Rows are points. Examples show where two turns around zero, p and q, send a point. Where does a point land after both, in the order given? Backwards means that the second turn is done in reverse. Each puzzle has new turns, and all numbers are rounded.

Turn p:
[ 0.20  0.26 -0.30] -> [-0.18 -0.16 -0.37]
[0.19 0.03 0.63] -> [0.66 0.00 0.07]
[-0.58 -0.16 -0.36] -> [-0.54  0.37  0.24]
[ 0.03  0.03 -0.05] -> [-0.03 -0.03 -0.05]
[ 0.16 -0.17  0.09] -> [ 0.11 -0.18  0.13]
Turn q:
[-0.42 -0.36  0.27] -> [0.18 0.39 0.44]
[0.29 0.30 0.01] -> [-0.28 -0.15 -0.27]
[ 0.06  0.40 -0.34] -> [-0.12 -0.51 -0.10]
[ 0.07 -0.34  0.07] -> [ 0.22  0.27 -0.07]
Where do these land?
q, then p: [ 0.47 -0.02  0.01] -> [-0.44 -0.05 -0.16]
p, then q: [-0.17 -0.22 -0.35] -> [-0.04  0.10  0.43]
p, then q: [ 0.24  0.08 -0.16] -> [ 0.30 -0.02  0.03]
q, then p: [ 0.18 -0.16  0.26] -> [-0.11  0.13 -0.31]
q, then p: [-0.11  0.03  0.49] -> [ 0.13  0.45 -0.19]
q, then p backwards: [-0.62  0.29 -0.26] -> [ 0.21 -0.70  0.03]

Turn p:
[ 0.07  0.27 -0.10 -0.33  0.20  0.02] -> [ 0.03 -0.27 -0.22 -0.21 -0.25  0.10]
[-0.13 -0.65 -0.35 -0.02  0.21  0.02] -> [ 0.44 -0.23  0.47  0.33 -0.03 -0.15]
[-0.18 -0.25 -0.54 -0.32 -0.41  0.15] -> [ 0.12  0.13  0.55 -0.03 -0.59 -0.06]
[ 0.42  0.25  0.33  0.33 -0.19 -0.30] -> [-0.12  0.43 -0.51 -0.05  0.28 -0.20]
[-0.25  0.00 -0.20 -0.19  0.25 -0.26] -> [ 0.23 -0.19 -0.07  0.22 -0.22  0.27]
[-0.16 -0.41  0.59 -0.07 -0.30  0.24] -> [-0.62 -0.04  0.31  0.32  0.17 -0.29]
[0.33 0.41 0.26 0.35 0.14 0.08] -> [-0.08  0.09 -0.39 -0.36  0.44  0.00]
[-0.10  0.37  0.02  0.25  0.10  0.05] -> [-0.02  0.08 -0.13 -0.21  0.21  0.33]
Turn q:
[-0.32 -0.40 -0.19  0.15  0.37 -0.50] -> [-0.29 -0.18 -0.04 -0.67  0.32  0.22]
[ 0.20  0.33 -0.36  0.21 -0.20  0.06] -> [ 0.06  0.35 -0.20  0.35  0.19  0.20]
[ 0.32  0.00 -0.17 -0.28 -0.29  0.09] -> [-0.26  0.14 -0.19  0.36 -0.13 -0.19]
[-0.29  0.35 -0.27 -0.17 -0.08  0.38] -> [ 0.23  0.57  0.11  0.03  0.03 -0.26]
[ 0.13  0.30  0.53 -0.08  0.20 -0.40] -> [ 0.11 -0.57  0.34  0.21  0.30 -0.07]
[ 0.24 -0.08  0.48  0.04  0.26  0.10] -> [ 0.27 -0.51 -0.04  0.04 -0.17 -0.08]
[-0.29 -0.51 -0.02  0.14 -0.26  0.29] -> [-0.11  0.21  0.01 -0.33 -0.56  0.19]
Where do these land?
p, then q backwards: [-0.53  0.03  0.36 -0.15  0.62  0.23] -> [ 0.37 -0.09  0.36  0.30  0.03 -0.71]
p, then q backwards: [ 0.38 -0.20 -0.34  0.05  0.01 -0.02] -> [-0.16  0.16  0.11 -0.14  0.28  0.38]
p, then q: [-0.06  0.17  0.19 -0.12 -0.33  0.18] -> [ 0.00  0.21  0.40 -0.12  0.01 -0.10]
p, then q backwards: [-0.20  0.21 -0.06 -0.20  0.11  0.26] -> [-0.10 -0.30  0.19  0.18 -0.01 -0.19]
p, then q: [-0.21  0.42  0.11  0.15  0.09  0.16] -> [ 0.20  0.22 -0.05 -0.20 -0.14 -0.37]
q, then p: [ 0.24 -0.30 -0.12  0.43 -0.43 -0.05] -> [-0.13  0.14  0.58 -0.37  0.03  0.17]
q, then p: [ 0.51 -0.07 -0.01  0.01  0.02 -0.42] -> [ 0.33 -0.11  0.46  0.20  0.21  0.15]
q, then p: [ 0.13 -0.30 -0.47  0.23 -0.45 -0.55] -> [-0.14 -0.25  0.57 -0.20  0.07  0.66]
q, then p: [-0.27  0.04  0.34 -0.40  0.37  0.22] -> [-0.04  0.05 -0.44  0.41 -0.21 -0.35]

Turn p:
[-0.46  0.07  0.64 -0.19 -0.14  0.37  0.29  0.05  0.12] -> [-0.04 -0.12  0.42 -0.03 -0.55  0.03 -0.29 -0.58  0.10]
[ 0.26  0.26 -0.06 -0.15 -0.07  0.25 -0.18 -0.21  0.09] -> [-0.31  0.18 -0.13 -0.26 -0.17  0.14  0.17  0.07 -0.14]
[ 0.18  0.25  0.04  0.48 -0.01 -0.53  0.22  0.15  0.29] -> [ 0.25 -0.11 -0.26  0.13 -0.18 -0.50 -0.29  0.46 -0.13]
[ 0.21  0.09  0.27  0.17 -0.16  0.10 -0.13 -0.05 -0.52] -> [ 0.16  0.20 -0.01 -0.09  0.02 -0.23  0.34 -0.33 -0.36]
[ 0.31 -1.13 -0.29 -0.15 -0.25 -0.25  0.07  0.32  0.38] -> [ 0.02  0.05 -0.53 -0.03  0.74 -0.12 -0.40 -0.13  0.91]
[ 0.28  0.22  0.29 -0.08  0.37  0.14 -0.47 -0.07 -0.86] -> [ 0.22  0.24 -0.13  0.22  0.02  0.26  0.75 -0.40 -0.62]
[-0.06 -0.20 -0.25 -0.17 -0.22  0.22  0.32  0.07  0.00] -> [-0.28 -0.06  0.21 -0.06  0.14 -0.14  0.06 -0.07  0.40]
[ 0.13 -0.10 -0.19  0.36  0.77 -0.02 -0.08 -0.28 -0.24] -> [ 0.29  0.52  0.07  0.52  0.16  0.25  0.23  0.38 -0.15]
[-0.36  0.12 -0.34 -0.13 -0.25 -0.23 -0.30 -0.47  0.34] -> [ 0.05 -0.21  0.15 -0.60  0.08  0.38 -0.19  0.45 -0.01]
[-0.23  0.21 -0.02  0.17 -0.17  0.13 -0.06  0.30  0.18] -> [-0.25 -0.21  0.13  0.02  0.00 -0.13 -0.31 -0.03 -0.24]
[-0.21  0.23 -0.12 -0.11 -0.09 -0.16  0.32 -0.12  0.14] -> [ 0.00 -0.27  0.21 -0.11 -0.24 -0.07  0.00  0.27  0.17]
[-0.06 -0.03  0.04 -0.21  0.22  0.00 -0.01  0.30  0.08] -> [-0.10 -0.19 -0.12  0.29 -0.03  0.17 -0.06 -0.11  0.08]
Turn q:
[ 0.02  0.25 -0.03  0.07 -0.03  0.27  0.16 -0.25  0.07] -> [ 0.04 -0.02  0.01 -0.25  0.09  0.32  0.16  0.15  0.12]
[-0.15  0.28 -0.80  0.48  0.15  0.24  0.16 -0.27  0.15] -> [-0.20 -0.42  0.16 -0.77  0.24  0.31 -0.33  0.25 -0.10]
[ 0.24 -0.02 -0.12 -0.21 -0.24 -0.46 -0.24 -0.39  0.40] -> [-0.23  0.02  0.59  0.42 -0.12  0.10 -0.16  0.33  0.14]
[ 0.66 -0.09  0.26  0.45  0.19  0.20  0.10 -0.06 -0.11] -> [ 0.21  0.15 -0.46  0.14 -0.19  0.61 -0.25  0.04 -0.21]
[ 0.63 -0.15  0.23 -0.14  0.16 -0.34 -0.02  0.57 -0.27] -> [ 0.20  0.21 -0.12  0.42 -0.56  0.01 -0.25 -0.57 -0.22]
[-0.31 -0.16  0.30 -0.10  0.03 -0.09  0.18  0.98  0.39] -> [-0.22  0.52 -0.33 -0.23 -0.49 -0.75  0.00 -0.27  0.13]
[-0.32 -0.11 -0.08 -0.11  0.11  0.06 -0.43 -0.22  0.25] -> [ 0.12 -0.11  0.14  0.05  0.26 -0.33 -0.15  0.38  0.23]
[-0.30 -0.05  0.13 -0.05 -0.22 -0.38 -0.01 -0.43 -0.35] -> [-0.27 -0.37  0.08  0.43  0.29 -0.02  0.35  0.00 -0.04]
[-0.16 -0.14  0.06 -0.11 -0.29  0.20 -0.13  0.68 -0.03] -> [ 0.00  0.52 -0.09 -0.14  0.12 -0.44 -0.04 -0.39 -0.04]
[-0.19  0.38  0.09 -0.02  0.11  0.19  0.05 -0.20 -0.30] -> [ 0.17 -0.29 -0.11 -0.13  0.22  0.18  0.28 -0.13  0.24]
[-0.11 -0.18 -0.03 -0.28  0.03  0.11  0.16 -0.40 -0.20] -> [ 0.21 -0.21  0.13  0.08  0.13  0.01  0.38  0.20 -0.22]
Where do these land?
q, then p: [ 0.08 -0.48  0.47  0.11  0.41  0.16  0.12 -0.24  0.32] -> [-0.41 -0.30 -0.19  0.17  0.45 -0.53  0.04  0.11 -0.11]
p, then q: [-0.62  0.52 -0.40 -0.04 -0.19 -0.42  0.36 -0.07 -0.41] -> [-0.02  0.44 -0.49  0.49 -0.47 -0.30  0.26 -0.09 -0.51]
p, then q backwards: [ 0.08  0.27 -0.42  0.47 -0.48 -0.19 -0.22 -0.29  0.13] -> [-0.38 -0.43 -0.47  0.15  0.04  0.42  0.11 -0.08  0.35]
p, then q: [-0.02 -0.08 -0.23 -0.48  0.09 -0.26 -0.01  0.44 -0.06] -> [-0.04 -0.01 -0.15 -0.24 -0.03 -0.20 -0.18  0.46 -0.45]
p, then q: [ 0.10 -0.09  0.15  0.20  0.20  0.24 -0.12  0.17 -0.35] -> [-0.07 -0.38 -0.20 -0.02  0.08  0.38  0.05 -0.02  0.04]
p, then q backwards: [ 0.11  0.40 -0.18  0.60 -0.29  0.00  0.13 -0.07  0.32] -> [-0.23 -0.56 -0.33  0.05  0.08 -0.03  0.00  0.14  0.52]
q, then p: [-0.13  0.40 -0.46  0.12 -0.16  0.29  0.10 -0.21  0.17] -> [-0.18 -0.10 -0.04  0.18 -0.30  0.47 -0.02 -0.39  0.24]
p, then q: [ 0.25 -0.38  0.11 -0.52 -0.14 -0.07  0.26  0.29 -0.19] -> [-0.25 -0.13  0.25 -0.17 -0.20  0.07 -0.02  0.68 -0.15]
p, then q: [ 0.17 -0.25  0.37 -0.28  0.09  0.17 -0.02 -0.41  0.09] -> [ 0.07  0.22  0.38 -0.24  0.10  0.35  0.18  0.16  0.28]
q, then p: [-0.04 -0.65  0.24 -0.17  0.38  0.12 -0.15  0.04 -0.04] -> [ 0.13 -0.10 -0.39  0.13  0.37 -0.45  0.26  0.25 -0.17]
q, then p backwards: [ 0.18  0.45 -0.11  0.16  0.12 -0.16 -0.03 -0.28  0.09] -> [-0.36 -0.06 -0.09 -0.41  0.09 -0.01  0.03 -0.04  0.27]
p, then q: [-0.16 -0.13  0.47 -0.16 -0.04  0.11 -0.41  0.62 -0.06] -> [ 0.18 -0.42  0.03  0.19  0.54  0.21 -0.12  0.43 -0.28]
